Each row is a point. To make a cloud, some directions were put in groups of two or more. Within a group, all points are equally far from the middle, so they leave a hole (a ring in 2 directions, a hollow ball in 3). The other directions are filled evenly. Then the cloud was stretched, turned, moved and blurred a little. How many holes are there, and how many directions does each take, smallest first?

Cloud:
[[ 21.7   2.6  13.1]
 [ -3.1 -33.4 -10.2]
 [-23.6 -21.4   3.8]
 [ 31.5  10.5  17.8]
 [-13.9  -4.6  -4.3]
 [  8.3  24.7  15.5]
 [ -1.0  -5.5 -20.4]
 [-21.4 -16.4  22.5]
 [-18.8 -15.4  13.5]
 [ 27.9  17.6  18.4]
 [-14.1   4.9  23.8]
 [ 11.4  13.3  27.9]
 [  0.0 -28.0   1.4]
 [  6.7   4.3   0.8]
 [-29.4 -19.2 -30.9]
 [ -3.1  33.1  -5.6]
 [-11.0  29.5   6.2]
 [-21.8 -15.7  27.4]
 [ 26.4   9.8  21.4]
 [  3.2  20.6 -14.1]
 [  3.2 -38.3  -9.5]]
Holes: 0
